Every row gives one point. Each copy is the shape, with its points in the same order, stretched, turned, moved and blurred by noise. Is it also mirrored, or only turned?

Shape, 6 rows:
[[-51 -42]
 [ -2  15]
 [ 11 -45]
 [-40  30]
 [ 25   9]
 [ 30 -10]]
Copy 1, 6 rows:
[[-34 -55]
 [  0  14]
 [ 27 -41]
 [-42  35]
 [ 30  15]
 [ 44   1]]
Copy 1 is: only turned
Copy 2:
[[ 57 -15]
 [  2   9]
 [ -1 -45]
 [ 34  48]
 [-18  -3]
 [-23 -24]]
Copy 2 is: mirrored

Shape, 9 rows:
[[ 48 -10  23  -8]
 [-29 -30 -22 -23]
 [ 11 -23 -37   3]
 [  9  31  23  -2]
 [ 23   6  -4  16]
 [  4  19 -41 -36]
 [ 18  25 -30   0]
 [-32  -6  19   5]
 [ 35   9  37  22]]
Copy 1, 9 rows:
[[ 11  33  16 -38]
 [-32 -28 -18   9]
 [-18  19 -40  -1]
 [ 41  20  16 -16]
 [ 18  44  -5  -7]
 [ 24 -14 -45 -21]
 [ 29  27 -37  -9]
 [ -5  -4  23  24]
 [ 22  60  39 -16]]
Copy 1 is: mirrored
Copy 2, 9 rows:
[[ 40 -18 -14 -36]
 [-37 -32  28  15]
 [ -5 -33 -23  19]
 [ 11  38   2 -20]
 [  9   5 -30  -7]
 [ 10  -1  22  45]
 [ 12   9 -20  27]
 [-44   9  11 -23]
 [ 25  15 -31 -47]]
Copy 2 is: mirrored

Shape:
[[-12   5 -15  -1   3  -8 -25 -22]
 [ -9   4 -12  10  -5  22  -1 -14]
 [ 28  31  26  29  -4 -37  18   9]
 [ -4  32  10  18  -2 -10  16  30]
 [-11 -15  -7  -5  15  -1 -29  13]
 [ 29  15   2 -25 -29  11   9   5]
 [-22  -2  -1 -16   6   1 -25 -14]
 [-13  33  14   7 -23 -39  10  12]
 [  2  39  34   9  -7 -24  41  22]
 [-22 -22   5 -20  32  10 -35 -39]
 [-10 -34   2  -5 -10  -9   1 -19]
 [-11 -15 -29 -23  25  -9  -4 -24]]
Copy 1:
[[-18  22   9  -7  -2  -5  -7 -34]
 [  3  12  11   9  -7  25   4 -22]
 [ 24   5  57  19   9 -18  -1  36]
 [ 12  21  27  23  -1   5 -12  39]
 [-28   2  -6   3  10  -3 -29  -9]
 [ 21  -3  25 -26 -31  25  -9  10]
 [-37  14   9 -11  -3  10  -9 -26]
 [ -3  29  40  14 -15 -14  11  34]
 [ 17  16  56  12   2  16   8  60]
 [-54  -1   7 -24  21  20  -7 -55]
 [-20 -19   3  -2   2   2  20  -8]
 [-20   8 -13 -40  26   7  -2 -22]]
Copy 1 is: only turned
Copy 2, 12 rows:
[[ 12  -7 -20 -12 -10 -10 -19  -8]
 [  1   1  -4   0 -10   4  12  -7]
 [ 17  14  43  25   9 -57 -11  -1]
 [-12  25  19  28  15 -30  -1  18]
 [  5 -26 -14   4  12   4 -17  18]
 [ 40  19  16  -7 -14 -15   9  30]
 [ -2 -13 -10 -21   0   0 -21   8]
 [-12  28  13   7  -7 -56 -13  21]
 [-11  39  46  12  17 -48   5  21]
 [  3 -39  -7 -42   9  18 -28 -11]
 [  7 -39   4 -22  -9 -23  12   9]
 [ 16 -19 -30 -38  22 -10   4  -4]]
Copy 2 is: only turned

Shape:
[[ -7  -1   3 -35 -11  -7   0   7 -10]
 [-12  -5   8   5 -10  -1  -2  -4  21]
 [ -9   4  -8   5  -3 -10  -6  20   9]
 [-10  -3   7   9  19  -5   7  19   5]
 [-14  -8  25   5 -14  21   3   1   3]
 [  8  -4  -5   5 -12  -8   5   4   2]
 [ 12  20  -6   6   8   6   9   8  -9]
 [ -6   3   1  -2  -7 -10  -3  -4   3]
 [ -8  -5  -5   3 -12  -7 -20  -2  -3]
 [-19   1  -2   4 -12  -5  12  -2  -7]
 [-10   1  -8  -1  60  21  10   1  -4]
 [ -4 -11  -5  -2  -2  -5   7   6  -7]
 [ -6  -4  -8  -1 -15  11  -7  13  17]]
Copy 1 (13 x 9):
[[ -8 -10  -9   8 -23  -7 -25   2   7]
 [-14  -2  19  -5   3  -9   7  -1   2]
 [  0   2  -6  -4  18  -6  -2   5 -14]
 [ -6  12   7   7  20  13  -3  22  -5]
 [-22   0  25  -1 -18  14  -4  -7  -9]
 [  9  -8  -1  -2  -4  -4  13   6  -6]
 [ 11  21 -13  -7  -1  18   4   4  -2]
 [  0   0   2   6  -1  -9   2  -1   1]
 [  5 -15   2   7   6  -7  -4 -15 -10]
 [-14   1  -6  17 -10  -2  12   1  -7]
 [-13  25  -7  13  34  49 -12  16  31]
 [ -2 -11  -5  11  -2   5   2  10  -3]
 [-10 -12   1 -19   4  -1  -2  -9  -7]]
Copy 1 is: mirrored
Copy 2 (13 x 9):
[[-22  19   2  -9  12  -7   8  20 -26]
 [ -8  10  14   1 -17  -7  -5 -12  -2]
 [ -5  11  -4   1   0 -17   5   3  10]
 [  4  18   5  10  12  -5 -12   2  11]
 [ -1   2  17  21 -18   4 -13   2 -17]
 [  7   2  10  -9   1  -8   7  -1  -2]
 [ 12   8  -5   2  16  13  15   4   6]
 [ -9  10   5   0   3  -7   4  -8  -9]
 [-16  -7  -1   2   0 -14  -1  -9 -12]
 [  7  13  -4   7  -3 -12   0  -5 -19]
 [  3  27 -17   3  27  35 -28  -4  10]
 [  4   7   2  -6   7  -7  -6   4 -10]
 [ -7   3   2  -7 -21  -4   0   9   2]]
Copy 2 is: mirrored

Shape, 15 rows:
[[ 41  29  26 -39  25   6   9  24  17  -4  -9   2]
 [-27 -23   9 -19   0  32  -2   1 -13  32  -4  31]
 [-28  -8  13 -26 -13  18   4   0 -38   8  25   5]
 [  9 -10 -11 -15 -12  19   2  11  10  13  12  -7]
 [ -7 -43  10  18  11 -20  -9 -21 -24   4  30  11]
 [ 25  26  20 -17   4  25  25  19  13 -28 -43 -11]
 [-24 -24  -2  -9 -16 -17 -43 -11 -20  24   9  10]
 [  2 -22   5 -23 -31  -2  11  -3 -12  10   6  26]
 [ 12  31  17 -30  -1   1  16  -2  29 -20 -15   0]
 [-16   1  14   3 -18  -5   1  24  -1  16   9   1]
 [  0  19 -38  12  37 -42  11 -21  25 -34  27 -10]
 [ 29  23 -23  28  19 -31 -19 -12 -19  -9  20  32]
 [ 20  27  30 -23  -3  32  -1  24  38 -28  -3  18]
 [ 17  -7  -9   1   4  -1 -27 -12 -23 -13  16   8]
 [ 13  18  -3  21   3 -15  -4 -39   0   8  22  -5]]
Copy 1:
[[ 18   1  27   0  40 -15  12  26  -3 -29  15   6]
 [-12 -37  15 -19  11  -1 -13  27   6  48  -9  18]
 [-16 -52  29 -25 -16   8 -19  10   0   5 -15  14]
 [ 12 -17  -3 -15  -4   9   8  26  -8   7   4  -3]
 [ 18 -34  -3  -7 -10   9 -14 -24  32  19   4   9]
 [ -6  -8  24  13  44   0  30  13 -12 -28 -22  12]
 [  6 -27  -4 -28 -17 -21 -36 -14   7  27 -14   9]
 [  5 -25  -6 -23 -15 -15  -1  20  19  11 -14  33]
 [-11  12  10  -6  33  -8   5  12   5 -38 -12   9]
 [-10 -20  12   4 -18 -14   2  21   5   7  -2 -16]
 [-23  20 -31  14   8  19  -7 -44  -1 -36  38  14]
 [ 23  17  -5  26  -1   7 -22 -26   5   0  36  49]
 [  2   9  14  16  37   3 -10  43   8 -37  -4   2]
 [ 32 -20  -4   5   2  22 -28 -13   0   0   1  27]
 [ 18  21   7   1  -9  32  -9 -24  14   7  12  16]]
Copy 1 is: only turned
Copy 2 (15 x 12):
[[ 24  -6  34  -5  13 -34   3  19  31 -11  -8  33]
 [ 17  -1  13 -11  11  34  19 -23 -25  -9 -29  19]
 [-13  10  10 -28  -9  10  23 -25 -24 -23  -2  -3]
 [ 16  15 -11  -1  26   7  14 -12  -6  -4  11   5]
 [-22 -35  17 -12  31  15  22 -17 -40 -10  22  -9]
 [ 10   1   8  33 -14 -20  -5  37  28 -10 -33  16]
 [  2 -14   9 -16  33   5   5 -60 -32   6  -3 -20]
 [ 14 -17   3   5   1  -4  36 -27 -21   2   8  10]
 [  8 -16   1  14  -9 -16  -5  -2  42  -4 -10  16]
 [-12  13  -3  -9  24  -3  24 -20   7  15  -6  -1]
 [-52 -31 -28  11  21 -20 -39 -12  12  -9  42  21]
 [-30 -11  41  24  14 -18 -13 -26 -13   6  42  19]
 [ 11   5  25  27   8  -3  18  -9  55 -24 -19  20]
 [ -9  -5  28  11  16  -6  -3 -22 -25 -21  22 -10]
 [-13 -15  14  -6   4   8 -14 -14   0  15  44  -8]]
Copy 2 is: mirrored
Copy 3, 15 rows:
[[ 10  44  34 -33  -2  13   2 -11 -22 -32  37  19]
 [ 26 -31   3 -33   4   9 -16 -26 -20  11 -23  26]
 [-13 -37   4 -31   5  -7   0 -20 -20  24   5  -6]
 [ 14 -14  -1 -24  -7  28  13   4  -6 -10   9  -3]
 [ 17 -40 -13   3  16 -48   3   3  24   8  -8  14]
 [-15  41  15  -9  -4  20   3 -11 -44 -50   3  11]
 [ 28 -43  -5 -18 -28 -23 -21  -9   8  14  -2  -4]
 [ 21 -19   0 -36  -7 -12  25 -21 -11  -5 -22  -7]
 [-19  37  26 -17 -25  19  10 -14 -13 -21   5   9]
 [ 11   0   5 -12 -11  -1   8  14 -28  16  -3  -7]
 [-32  29 -44   9 -11  -7   5  16  53   0  32  20]
 [ 30   2 -49   9 -12 -43  17 -18  17  -8  38  36]
 [ -4  20  37 -27 -33  25  22   6 -38 -38  15  38]
 [ 14 -33 -19  -9 -11 -24   3 -12  10 -20  29  17]
 [  5  -7 -10  31  -8  -8  18 -22  27  10  13   8]]
Copy 3 is: only turned
Copy 4, 15 rows:
[[ 20  46  -2  -3  10  41 -18  -3  -2  18  14  32]
 [-24 -31 -18 -17   5  21  25 -19 -46  25 -21  14]
 [-15   5   5 -41   1   8  46 -14 -42  24 -11 -10]
 [  6 -17 -11 -19  -1  31  14  -9  -7   8   8  -7]
 [-30 -13 -19  -8 -19 -30  -9 -31 -37  33  18 -27]
 [  6  41   6  13   4  39 -10 -12  27 -16 -17  28]
 [ -9 -27 -31 -47  17 -19  -9 -12 -45  30  -8 -24]
 [  7 -17 -16 -37 -29  -8  19 -16 -26  28  -6  15]
 [  2  27  13 -14  10  11 -10   8  25  19  -5  34]
 [ -2  -5 -10 -13   3   3   3  21 -26  16   2 -18]
 [  5   8 -10  17  37 -46  -5   1  44  10  45  -4]
 [ 23   7 -18  -7  26 -47 -16 -18 -19 -22  55   8]
 [-16  32  -5 -29   1  46 -10   8  15  -1  19  42]
 [  4  10 -16 -30  13 -11  -7 -31 -18 -13  25 -14]
 [  5 -20  22 -19  17 -20 -26 -11  -7   9  23 -15]]
Copy 4 is: mirrored

Shape:
[[  6 -15 -10 -20  25  24   2 -10   2   1   4 -11]
 [  4  11  36  13  11  -4 -10   3 -44   5  -3   3]
 [ 18 -16 -17 -12  18   2 -11   9   5   9 -18  -7]
 [ 27  -4  -8  16 -18 -22   3 -12  -3  -4 -12  12]
 [  9   0  12 -30  -5 -23  -4 -27   8 -33 -48  -4]
 [-26 -16   3  -9  14  -1  10   2 -11   5 -14  15]
 [ 11  31  20 -10  16 -24  -2   7  10  -9 -27  11]
 [ 38 -12  -5 -17  12 -18 -11 -15  24  29  20  -8]
 [ 36   2  11 -14  -6  15  16 -10  17  -2  10   2]
 [-22   2   3  26  -3  20  10 -46   3   8   4 -11]
 [  0  -4  22 -17  -6  19   1  -9  -7  -2   3   6]
 [ 13 -27  30 -12 -23 -28 -16 -16  48 -19 -22  -5]
 [ 11  11 -25 -13  -5  -6 -18   2  27  10   8 -19]
 [ 48   8   2  -5 -11  15  14 -31   9  18 -16  16]
 [ 11  -9 -28  10  -5   6  26   6  19  15   0  13]
 [  9   0  -5   2  -1 -22  16  -2   0  13 -12 -17]
 [ 56  -3  -2  -6  -5   1 -10 -19  25 -31  42   1]
 [  7   1  17  -7 -20 -15 -16 -10  -8  -5  -3  13]]
Copy 1, 18 rows:
[[ 35 -29 -24 -10   9   4 -18   2   9   6   9  -3]
 [  0  30   4 -32 -12  -1   5  14 -21 -11  15 -47]
 [ 30 -20 -20  10  20 -21  -5   8  -1 -11  -7 -11]
 [ -6  14  -6  12   5 -14   2 -22 -35 -23  -8   8]
 [-19  -9 -37 -12   4 -35 -39 -12  -8 -49 -34 -12]
 [ -2   2  -8 -23  22 -17  -9  24   1  18   6   2]
 [-16  19  -6  14  -3  -6 -15   7  17 -34 -27 -28]
 [ 40 -13  19  16  -9  -6 -34 -12   0 -15   0   0]
 [ 24  -7  -7  -4  -8  11   4 -27  13 -14 -12   2]
 [ -4  -1  -1 -15  14  21 -37 -27 -33  43  -2 -15]
 [ 14  -2  -6 -34  -6   2  -1   5   1  -1 -11  -8]
 [-14 -31  25  -6  22 -30 -28 -24  -5 -47 -39 -12]
 [  8 -26  -5  36 -10  -4 -18   5   1  -3 -26  -2]
 [ 41  23 -18   0   0   4  -4 -40 -17  -9 -31   0]
 [ 11  -3  -8  25  21  -2  16 -13  -1  24  -6  26]
 [-10  -1 -12  12  -1 -25 -11 -16  -5   6   2 -14]
 [ 23 -27   6  17 -21  33  -6 -27  -3 -57   4  23]
 [ -8  11   8 -16 -11 -11  -7   7 -23 -26 -17  -6]]
Copy 1 is: only turned
Copy 2, 18 rows:
[[ -9 -33   3 -35  13  14   4   2  13 -15  -5 -11]
 [ -3   2  26  -8  29  -9 -19  14 -37  30  -9  -1]
 [ -2  -9  -8 -16  36  18   8   6  11 -22   3 -18]
 [ 19  16   5  11  32  12   9   0   3  -1 -14  29]
 [-19   9 -13 -25  49  -5  -9  18  -1 -37 -14  48]
 [-19  -4 -32 -16  18  -5  -6   1  -2  16   6  -4]
 [-10  26  16 -16  43  -2  -5  17  -2  -3  29  19]
 [ 35   1  24 -25   8   0  -4 -19  23 -24  -5 -10]
 [  3   5  31 -20  -1  13  15  17  25  -9 -13  16]
 [-24 -14  12 -16   4  31 -25 -25  -4  18 -17  21]
 [-12   0   5 -24   0   2  -9  24  -1   8 -13   9]
 [ -8  24   1  10  17 -21 -29  14  25 -46 -17  23]
 [ 11  10  12 -24   0  26   1  -7  -1 -35  20  -8]
 [ 14  24  19 -16  28  34  12  14  28  11 -30  27]
 [  1   8 -13   1   5  26  31 -12  26   1   5   0]
 [ -8  21   0 -14  21   5  15 -20  -3 -10  -8   8]
 [ 32 -24  51  -8  -6   7   7   7  24 -30  -2  35]
 [ 15  18   3  -5  13  -4 -18  19 -14   0 -10  22]]
Copy 2 is: only turned
Copy 3, 18 rows:
[[  8 -29 -20 -17   6  -5  10  -8  22 -30   5   1]
 [-15  -2  21  13  27  15  33 -12 -12  -3  -4  26]
 [ 15 -14  -2 -20  10 -20  -2  11  11 -15 -12  23]
 [ 18  12  27   7  -2  -6  -3 -12  -4 -11 -41  17]
 [-33  -5  42   7   4 -27  -7  -7  20 -31 -34   0]
 [-12  -9   4  -9 -14 -21  38   1  11 -12  -3  14]
 [-20  36  24  -8  19 -10  -7 -18  13  -4 -12  32]
 [ 41 -10   2 -11  17 -18 -24 -39  13  -4   5  19]
 [ 21   2   7  -8  10  16  -7 -31  34 -15   1  -1]
 [ -9 -21 -33   7 -13   9  21 -28   8  -1 -21 -22]
 [ -7 -15   8   8  -1  11  17 -13  26 -13  10  -2]
 [  5   9  29  23   7 -42 -21  -1  34   0 -16 -18]
 [ 16   1 -15 -19  -6  -4 -35 -10   1  -3   2   3]
 [ 16  -6  17  -3   6  19  -8 -36  35  -6 -30  21]
 [ 33  10 -10 -28 -20  -4   5  -9  16  -3 -20  12]
 [  5   0  18 -26   3 -11   6 -17  -8   0 -20   8]
 [ 49  14  -3  17  18  11 -36 -35  20 -39  -2  -8]
 [ -3   2  30  23  -2  -1   0 -13   5  -7  -7  10]]
Copy 3 is: only turned
Copy 4, 18 rows:
[[  7   4  -6 -27   3  -2  -6  13 -25  39  -9 -15]
 [-17  22  16   9  19  16 -21  -9 -34 -18 -46  24]
 [ 17  -4   6   3   1  -8  -3  14 -18  47 -13   4]
 [  2  -5   7  24 -14  16  -8 -30  -3  18  13  22]
 [ 29  -3 -29   5 -20 -13 -36 -54   1  34 -37  17]
 [-18   1   7   2   9  -6  13 -14 -18  23 -38 -13]
 [ 16  21 -37  40  -4 -15  -1 -19  -9   8 -37  17]
 [ -3  16   6   5   6 -21 -10   4 -14  47  45  14]
 [ 18   7 -13 -15 -15  -6  -2  -7 -11   5  29   7]
 [-37  20  -2 -15 -43  25 -23  -8 -15  18   2 -23]
 [ -8   2  -4 -24 -10  -8  -3 -12 -14   0 -21  10]
 [  7 -23 -11  15 -42 -55 -44 -37   0  28   2  20]
 [ -1  17 -20  10 -14  -6 -10  18  18  40  21   4]
 [ 25  16  -6 -11 -41  10  14 -24 -23  29  27  21]
 [  3  -4   3  10 -18   6  32   6  -5  30  22 -20]
 [  7  18  12  23  -2   1 -14 -13  -1  31   0 -11]
 [ 11 -19 -35 -12  -8   0 -24  -1  -4   3  60  26]
 [-12   1  -3   6 -13  -5 -15 -30   0   5 -12  34]]
Copy 4 is: mirrored
